Each row is a point. Two turns around zero, p and q, are shown by what they do to some points. Write where each new point lands after one turn and then the other. Backwards means that the second turn is done in reverse. Each puzzle has new turns, and all numbers are rounded.

Turn p:
[-48   1] => [-40 -27]
[-4  8] => [-8  4]
[17  6] => [11 15]
[ 34 -14] => [36  8]
Turn q:
[-30  23] => [-37  -7]
[28  6] => [14 25]
[  2 -29] => [ 23 -18]
Where do these land?
p, then q: [-26  33] => [-36 -22]
p, then q: [ -1 -15] => [15 -3]
p, then q backwards: [ 27 -19] => [ 22 -25]

Turn p:
[-38 -12 -22] => [-16  21 -37]
[ -1 -19   0] => [ -4 -13 -13]
[-31  12  23] => [-36  16  11]
[48 35 27] => [ 25 -12  59]
[ 14 -12  -8] => [ 13 -13  -8]
[ 10  -5 -20] => [ 19  -1 -12]
Turn q:
[-10  34   6] => [-3 13 33]
[ 20   6 -48] => [ 35  34 -19]
[-28 -13  23] => [-36 -13   1]
[ 14  26 -19] => [25 21 13]
[  4 -15  17] => [ -5 -22  -5]
[  0 -38  21] => [-16 -33 -23]
Where do these land?
q, then p: [-16 -16   4] => [ -8  13 -17]
p, then q: [ 42 -11 -24] => [ 38 -21 -24]
p, then q: [ -3  31 -16] => [17  0 30]
q, then p backwards: [-24  -4  36] => [ -8 -12  41]

Turn p:
[23  1  5 14  8 -5] => [16 -1 -1  4 13 20]
[  0  -4   0 -24  -1   8] => [-13  -8  -4 -10 -17   4]
[ 16   1   1  -3  -1 -26] => [ 19 -22  -6  -1   7   1]
[ -9  -1 -13   8   8  12] => [-11  17  -6  -1   8  -3]
[-12  14  22  11  -6  15] => [ 4 18 28  3 -8 -2]
[-13 -24  -6 -17  -5   0] => [-25 -14  -8   7  -8  -8]
[ -5   4 -11  13  12 -17] => [  6   0  -5  -4  24 -11]
[  0   8   0  -2 -14  13] => [  3  11   0   2 -17  -1]
Turn q:
[ -4  -4  -9 -13  -6 -11] => [ -6   2   8 -16  -7  -4]
[  8  -1  -2   1   6 -17] => [ -2  -7  10   0   1 -15]
[  9  16 -11   4   3  48] => [ 21   3 -15   1  31  34]
[  4  -9  26  -5   4 -10] => [ -2  -8  11  18 -20  -1]
[-3 -9 -8  7  1 11] => [  0  -7 -15  -5   4   5]
[-10   5   2  -2  10  -6] => [-14   4   4   5   3  -1]
[ -5   1   1   8 -18 -14] => [  4  12  -5  -3 -12 -16]
Where do these land?
q, then p backwards: [  9 -14   2 -10   2  -4] => [  2   0  13 -14  -2  -6]
p, then q: [  2   9  -7 -15 -16  16] => [ 13  19  -1 -17  -6  -2]
p, then q: [  1 -16   7   7   0   7] => [ -3   2 -16  11   3   2]
q, then p: [ 12  14  28  24  19 -18] => [20  1 13 22 36 -3]
q, then p: [ -9  -5 -10  -3  13   5] => [-19   2   1  -5   2  -5]
p, then q: [-13  -9   9   0   4 -10] => [-13  -7  -2  10 -10  -5]
p, then q: [  0  19 -18 -11 -20  11] => [ 16  19  10 -22   0 -11]
q, then p: [ -2   2 -12   8  -2  -7] => [  1  -9  -4 -10   5  -6]

Turn p:
[ -1 -18 -23 -22  17 -11 -10  -9] => [ -8  -8 -24  -4 -32   7  10   6]
[ -2  16  -1   5 -14  -7  17  12] => [  8  12  21   5  -3  -9 -13  -3]
[-13  16  20   8 -13  20  19 -11] => [-11   7  24 -17  24  -3  -8 -15]
[  7   1  -4 -13  22 -16  -5   7] => [ 12   0 -15  -7 -16  -4   1  19]
[  4  -7  11 -13 -22  -8 -22 -10] => [ -5 -19 -11   8   4  18 -24  -2]
[ -2 -22 -17   8   3   5  15  -3] => [ -5  -7   8   5 -14  -3  25 -12]
[  0  -1 -14  -4  -6  19  21  26] => [ 1 19 29  8 -9 10 16  6]
[  8  -6  17  17   2  15  13 -16] => [  5 -11   9 -13  22  -2  13 -17]
[ 10  12  -4  12  -5  -1 -25  -3] => [  6   8 -21  15  13   2  -8  -6]
[-12   9  15   3  16 -16 -25   7] => [ -4  -2 -21   1  11 -17 -13  24]
Turn q:
[-18   4  12  10 -14  20  12  -7] => [ -9 -19   5 -21   0  18  13  -1]
[ 19 -16  -4   8   8   6   0  25] => [-9 19 -6 25 -4  6 14  6]
[-18   3   0  -7   9   9  -5 -10] => [ 12  -9   8  -6   1  14 -12   3]
[ -5  -8   9  -3 -14   0  -8  11] => [-7 -3  7 -1 -5 -5  7 19]
[ 21  13 -20 -27 -10  19  -7   6] => [ 22  16  -9  -4 -37  -4   6  -3]
[ -2  20   7  15   3 -10 -19 -18] => [ -2 -24  12   6   0 -12 -14 -19]
[ 23 -23   3  -5  19 -24  -2 -17] => [ 13   0 -24  24  24 -18  -8   2]
[-4 13 11  3 -6 -2  8 26] => [-12  13  22  -6   0  -3  16  -1]
[-17  -7 -17   6   5 -18  20 -15] => [-10   5 -14 -16  22   5 -23  -4]
Where do these land?
p, then q backwards: [ -8  16   7  12  -4  10 -10 -24] => [  1   4  -8  14   6 -19  22 -11]
p, then q backwards: [-18  -3   2 -11  -3   6  29   7] => [-18  19   7   2 -14   0  -6  21]
p, then q: [ 13  -9 -22  -7  30   8   5  -9] => [  2  19 -21 -30  -7   0  10  -6]
p, then q: [ 12  -4  -8  -7 -12   9  -6  13] => [ -7  -7   2   4  -9  13  15 -10]
q, then p: [17 -8  7 -3 -6  1 -6 18] => [  9   5  18   6  -1 -17  -5  -4]
q, then p: [-48 -10  -5  -3  -9   4   0 -17] => [-18  -4  -7   6   2  32  10  36]
p, then q: [ 9 20 -1 -9  5 -9 -7 18] => [ -3  11  11  11 -21 -11   5 -10]
q, then p: [ 12  -5  -2  10   4 -34   7 -33] => [ -3  -8 -39   2 -25 -17  10  -1]
q, then p: [17  6  8 24 -4 -1  0 20] => [-12  -3  15  -9   4 -26  -5 -14]
p, then q backwards: [ -5  -3  13  -5  -1   6 -11   6] => [-12 -15   4   5   1  -3   1   0]

Turn p:
[  0  37  13   4 -14 -48  35 -14 -12] => [  5 -15 -31 -31 -49  11 -19   8  22]
[  2  47  -7   3  -5   9 -11  10  -8] => [-18  -2  27  -1 -24  13  11  14  24]
[ -2 -18  13   8   6   1 -14  -6 -14] => [  6  24   1   5   6  -4 -11 -14  -4]
[ -6   3  -9  -4 -13  -7  48   6  11] => [  9 -36 -17  -6 -14  -4  -6  25 -15]
[ -9  -9  15  11 -11   6 -17  10   9] => [-15  12  -5  22   4 -14  -3  -2   2]
[  1   6   2 -12  -7  14  10 -13  26] => [ -1 -33   2   8   7  -6   1  -7   7]
[-13  -3 -27   7  19   8 -15  -7   3] => [-13   3  16  -6   5   8  18 -16 -23]
[ 13 -16 -17   5  12  14  -5  16  13] => [  6   3   3  14  18   2  26   6 -15]
[  7 -13  14   5  19  18  -8 -11   6] => [ 17   5  10  14   9 -11   6 -23  -1]
[ 14 -13   6 -17 -15 -40  -8   5 -16] => [  1  21 -32 -22  14  11 -14  11  17]
[ -6 -12   9 -20  16  12 -12  11   3] => [  2   8  13  -4  22 -23   6  -1   2]
[  0  -8 -13   8  -6  12  -4  -5 -21] => [  1  10  14   5   3  17 -12   1 -14]
Turn q:
[-17  -6   1 -23  -3   2   5  -9   9] => [ -5   2  -5  26   1   3   8 -14   5]
[  9  -9 -27  15  12  20  -6 -18 -17] => [ 33  -7  11 -11  -4  23 -12 -11 -11]
[ 18  27   6  -1   6 -20  17  13   7] => [-13  -1  -6  -5  29 -16  -3  25 -10]
[11 -4  5 -2 -3  0 17 25 -6] => [-24   4   2 -13  11  12  -2  10   4]
[-13   9  18 -29 -21   1 -19  -3   3] => [ -3  26 -21  16 -10 -11  23  -6  10]
[  2 -10  -8  27  36  13  -8  -7 -14] => [ 28 -10  37 -11  -4   8 -14   3   2]
[ -6  -8   9  -3 -13  19 -11 -16  18] => [ 11  -6 -17  15 -22   5   5  -1  15]
[ -3 -18  16 -19 -23 -13  -6 -14   4] => [ -8  -4 -19   3  -5  -8  24 -22  16]
[-10   0 -13  35  11  11   4 -11 -19] => [ 16 -14  26  -9 -17  10  -6   3 -23]
[ 10  20  -7   0  -1 -32   7  40  16] => [-33  11  -8 -11  23 -26 -26  14  -7]
Where do these land?
p, then q backwards: [  1   1  -8 -19   9  23  20  -2 -16] => [  7   4  -5  25  28   1   3  -7 -11]
p, then q backwards: [ 17 -26   3  27  -2  -1  -2   0  -5] => [ -8  18 -18 -23  -6  17  -6 -12   1]
p, then q: [  1  27  34 -20   7 -31  -7 -13   8] => [ -2 -12 -37  31  11 -18 -14 -21   9]
p, then q: [-12 -23  -9   7 -18   6  -1  -7   5] => [ 16   7  24  -9 -12   0  -1  -9  -8]
q, then p: [ 20  13  23 -11   5  -4 -10  -6  34] => [ -6  -1 -25  -2   2   4  40   9 -12]
q, then p: [-12  18 -16  -1  -9  23  16  -3 -27] => [ 14   8  34   9 -15   7 -18  16   1]
p, then q: [  5  31  18  -8   9  -7 -21   0  22] => [-16 -30 -15  30   1 -12  -5  -2   2]
p, then q: [-27  -3 -12 -12  11  31  19  16 -30] => [-17  29  13 -26   5 -14  33   8  18]
p, then q backwards: [ -6  18   9   7   4 -10  12   4  24] => [ -6  -8  19  10 -19  -8  -5 -13  13]
q, then p backwards: [  3 -22  -3  12 -11  -4 -15   9 -11] => [-11  17   3  -3  12 -16  -2 -17 -10]
p, then q: [  1 -17 -17  13  10 -15 -14 -13  -2] => [ 21   4   5  11   6  17  10   1 -21]
p, then q: [  8 -16 -22   4 -14 -11   2  14  -1] => [ -1  17  17  -2   1  20 -15   5 -11]

Turn p:
[-26 -29  12   6   0 -10 -16   3   3  14  -6  14] => [-14 -21 -21  -9  -2  -2   8   7  21 -11 -14 -21]
[ 15  10 -13  -9  -1 -13   0   9  13   4  12  -6] => [  0  20  -2  10   2  -8 -11  -5   3  10  18  -5]
[  9  12   7 -21  15  -3  -3   0   8 -10  -2  -4] => [  8   2  13  -2   4   4 -22  -7  11  14   2   6]
[-20  10 -19  24  -5  14  13 -13   4  -4   4 -40] => [-20   9  -1 -14  -4  18  -1 -13 -44 -19  11   3]
[ -5  -8   2   7  -2 -11 -21   6 -20  15 -27  16] => [  0 -11  -2  -3   1 -20  23 -15  19  -8 -22 -11]
[-13  15  -3  26   0  11  20 -13   8  -1  10 -18] => [-21   7  -7  -7  -4  17   3  -1 -30  -4   7  19]
[-21  -1   8   5   2  -5   5   0 -11   7   4  18] => [-14 -19  -8   0   3 -10   7   9   7  -7  -3  11]
[ 17   5   4 -14 -15  -8   1 -10  -8 -13   1  -7] => [16 10 17  9 17  9  1  0  5 -5  7  2]
[-14 -16   7  -3  -2   3   8  10  10  27 -14  12] => [ -6 -17 -13 -18 -15  -6  17   5  15   8   8 -10]
[ 28   9   3 -15   2   8 -13  -9   0  -2  13   4] => [11 11 19 24 -7  7 -9  3  9 10 -2  2]
[  9   2 -13 -17   5  10   5  -1 -13 -11  10   1] => [ 14  -7  16  14   0  -7 -12   4 -12   2   7   2]
[ 19  -1 -12  -7   4  -7  -4  -4   6 -16  -8   8] => [ 24   5  -5  11   6   1  -8 -11   2   7  -2  -1]
[21  1  6 -6  4  3  9 -3  5 -7  8  6] => [12  6  4 10  2  7 -4 10  1 17  2  7]
[ -4  -2  -1  25   2   2   7   9  -5  -4   1 -29] => [-14  14   0 -17   8   1   3   1 -28  -2  -8  -6]
[-17  -6  12  -1 -11   6 -12  16   2   0  -8  24] => [  6  -8 -11 -12 -13 -12   4  13  22 -15 -10   3]
Turn q:
[ -8   4  10   6 -11  12  16  10  -8  13   2   9] => [  1   0 -13   3   2  20   3   9 -15  -3  11  10]
[ 15  -9 -11 -20  11   2  -2 -11  -1   8 -18   5] => [ 11  11  -7   5   4   1   8 -25  17   7 -10  -6]
[ -2  -7  -5  16  -5  -5   4 -14 -11 -18  -9 -13] => [ 19 -13   6  -3  -4 -11  -2   9  -8  13  -2 -16]
[ -9   0   1 -15   5  -1  -8  31  -1  -7   2   3] => [-20   2 -14  -1 -13  -7  -1  -4  -8  -8 -16  15]
[ -6  -2  -8  12 -11 -19   2  39  48 -36  10   3] => [-30 -44  14  12 -19 -16  12  22   7 -29 -23  12]
[ -3  11  -1   2   9 -37  -3  -3 -10   4   0   5] => [  8   7  24 -23  -2  -1   5  -2  -2   5 -12  17]
[-10 -11  -1   5   4   5   5  -4  -4  18   7   1] => [ -4  -3   1  -3   3  14  -3 -12  -9   6  14  -2]
[ -5  13   3  15  14  13   3  -6 -10  12   7 -10] => [ -7   8  -1 -13  19   9  -6   7 -13   6   8 -12]
[ 23   5  -4  -9   0  12  -7 -10  -1  12 -28   4] => [ 15  17 -15   5   6  12   2  -5  26   6 -10 -12]
[-11  -2 -10 -11 -27  11  -5  -7   4   5  10 -11] => [ -4   4  -5   4 -23  -4   5   2   4  -3  27 -11]
[  0  14   5 -15   9  11  19  -5 -10   2   2   4] => [  5  17 -10   3  17  -2  14  -3 -13  -6   4   2]
[ -6  -6  21   6   4   7  -8 -14   7   5  -4  -1] => [  8   1   4   2   6   7 -23  -4   0 -12   5  -8]
[ 28  -9   3  -3   6 -22  -8   8   2 -17   5 -13] => [  1 -14   1  -8   6 -29  -6   0  20   8 -12  15]
[ -5  -1  -1   9  -6  11  -8 -11  -5  -1  13  14] => [-4  8 11 16 -2  6 -9  6 -6  9 12 -2]
Where do these land?
p, then q: [ -6 -21   6   6  16   4   6  -3  -9   9   5  29] => [  0 -30  -7  -2 -13  18   5 -15   1  11  -6   1]
p, then q backwards: [ 11  23  15 -10 -21   5   6   0  16 -22   7  11] => [ 14  15  25  -5 -22 -12  -6  -7  -8  14   1  19]
q, then p: [ -6  11  -4  21   8  -3 -18   1 -12   7 -17 -22] => [  3   2  28 -15 -11  -6  -8 -12  12  -2  11 -18]
q, then p backwards: [ 11 -21   9   1  -4   9   9   4   2  11  13 -10] => [-14   1 -10 -12   8 -16  15  -9   9   1   0   9]
p, then q: [ -1  23   1  -7 -15  -9 -10  -1  -6   6 -14  -4] => [ 11   4  18  10  12  -9   2   5   0 -21   3   2]
q, then p backwards: [ 11   0  -3  -5 -26  13   2  13  11  -6  -6   7] => [ -3  -7   1   4 -11   2  -5  -8   8   9  14  28]
p, then q: [  2   6   0   8  10 -19  -9  14   6  18  -6  26] => [  1 -11  25 -10  -9  16  20  -8  12  -8  -1  -6]
p, then q backwards: [  9 -11 -16   0  18   1   9 -22  -8   3   9 -11] => [-13 -19  -8  16  10  16  12  -4  -5  -3   6  13]
p, then q: [ 18  -7  16 -16  14 -10  -4  14  -6 -12   7  11] => [-11  -6  -2 -17   8  14 -13  -7  22  -7 -17   7]
p, then q: [-26  13 -16  14  -3  -5   6   1 -10   0   6  11] => [  5  -4  22  11 -14  -8   8  -3 -18  13 -10   6]
p, then q: [ -5 -15  -5   1 -16  -3  12 -12  13  -9  -2  -7] => [-14   2 -12  10  10 -16   7   0  -4  13   6  -8]
p, then q: [-10   0   7  -3  28  13   7   8  -5   2 -10 -30] => [ 13  22 -14 -10 -14  -2 -18 -24  -6  -5  10   5]
q, then p: [ -9  -2 -11 -10  -9   5 -15 -18   8  -8   9 -11] => [-16  20   1  -2  15  12  -3   5   3 -13   9  -2]
